Each row of a before or after table is a point. One or more steps were done to the points. Then noise was added and the rows were shuffled. The steps act on columns, c1 being the first. What was done? A step turns or swaps two columns, mirrors them in a line or flattens them onto one, adds a multiple of one to another, or multiplies or shifts one. Angles are multiples of 10 degrees, from the lower column toward the higher: turns from -170 to 170, lines from 10 to 170 but not 90. Use the fewest steps. Two steps may share a column if one is a turn and the other turns, adds or multiplies; they go together, in the order done. Otherwise the lowest column goes first.

Before (9 x 3)
[[  8 -16 -48]
 [ 26  11 -13]
 [  3  27 -27]
 [ -9 -10  -7]
 [-25  15  -1]
 [ 36  27  -3]
 [ 14   8  38]
 [-15   4  26]
 [-10   6  10]]
After (9 x 3)
[[  23   14  -32]
 [  -3   26  -67]
 [  -7  -12  -16]
 [ -13    6   25]
 [ -28   10   -3]
 [  30   33   -9]
 [  11  -14 -120]
 [ -15    0   63]
 [  12    9   95]]
Steps: turn c1 and c2 by 10 degrees; multiply c3 by 2.5

Before (10 x 4)
[[ -4  41  -2 -14]
 [ 38 -20   6  10]
 [-18  -2  22  -5]
 [ 11  21   1 -17]
 [ -3  39  10  -9]
 [ 40 -24  -1  24]
 [ 30  12  -1  16]
 [-17  46  -1  16]
 [-17  41 -37  20]
 [-24  19 -40  19]]
After (10 x 4)
[[ -7  39 -49  -9]
 [ 22  21 -30 -17]
 [ 59  13 -19  16]
 [-49  18 -69  19]
 [ -9  41 -64 -14]
 [ 75 -19  36  10]
 [ 80 -24  36  23]
 [-37  -2  25  -6]
 [-35  46 -72  16]
 [-34  42 -98  20]]
Steps: multiply c1 by 2; add -1.5 times c2 to c3

Before (11 x 8)
[[ -9 -14 -17  21  -9  -7   4  30]
 [ -4  -4  42   4  -5  23 -11  26]
 [-12 -17  11  17 -39   5 -30  13]
 [ 15   3  16  19 -17  10 -11 -13]
 [ -5 -27   2  29 -25  -3  21 -36]
 [-11 -42  22  28  28   0 -24   7]
 [ 17  24   0  25  37 -14   8 -49]
 [ 32   7  23  -1  17 -56  26 -21]
 [ -1 -14  24  -3  10  60 -18   8]
 [ 28 -11  31 -29  33  -4 -30   1]
 [ 30 -25  13  27  -4   8 -26  19]]
After (11 x 8)
[[ -12  -17   10   18  -34    8  -30   18]
 [  27  -11   31  -30   32   -8  -30   -7]
 [  32    7   23   -2    9 -112   25  -17]
 [  15    3   16   18  -21   21  -11   -4]
 [  -4   -5   43    5    5   46  -11   18]
 [  -1  -14   24   -2   12  119  -17    3]
 [  -5  -28    0   29  -36   -5   21  -18]
 [  -9  -14  -18   21    1  -13    3   21]
 [ -11  -42   21   28   29    0  -24   -2]
 [  29  -25   13   28    2   16  -25   14]
 [  17   23   -1   24   18  -28    8  -39]]
Steps: turn c5 and c8 by -20 degrees; multiply c8 by 0.7; multiply c6 by 2

Before (11 x 11)
[[-25 -14 -53  -6  20  43 -15  -9 -10  -9   9]
 [-28 -42 -55   4  18   4 -29  35  41 -13  18]
 [-27  -5 -47  18  42  37 -44   9  35  30  14]
 [  1   9 -34  52 -23 -46  -7   8 -52  12 -33]
 [  4 -16  34  25  43  54 -47 -30  20 -23  39]
 [  5 -37 -61  17  18  30   4  19  30  25  25]
 [-30  16 -60   4  32  13  16  19  32 -19  46]
 [ 25  14 -19  26 -15  28 -59 -25   3 -18  29]
 [-20 -21 -51 -38  31  19   1  20  64  27  -3]
 [  6  15 -13  10  -3 -17 -30  26 -70  20  15]
 [  0  33 -27  29 -13  -1   4  71 -52 -13 -24]]
After (11 x 11)
[[  1   7 -94 -17 -43 -40  -7  47 -54  10  32]
 [ 27  14  15  22 -36  33 -58  35  -1 -19 -29]
 [ -1  34 -55 -72 -33 -12   0  15 -52 -12  24]
 [  4 -13  76  21  22  19 -50  31  17 -20 -35]
 [-29  13  -3 -22  12  76  15   0  33 -19 -43]
 [-25 -11 -11   7   0  63 -14  -5 -11 -12 -11]
 [  7  13 -74 -26 -20 -47 -30   5 -67  21 -16]
 [  5 -41   5 -24  -4  82   3  17  31  24 -24]
 [-29  -3  22 -12  27  79 -41  19  34  29 -11]
 [-18 -18  30 -12  11  92   3 -42  64  26   4]
 [-26 -42   0 -37  -3  72 -31   1  35 -11 -19]]
Steps: add 1 times c9 to c6; turn c3 and c6 by -50 degrees; turn c4 and c8 by 100 degrees; shift c5 by -20; multiply c11 by -1
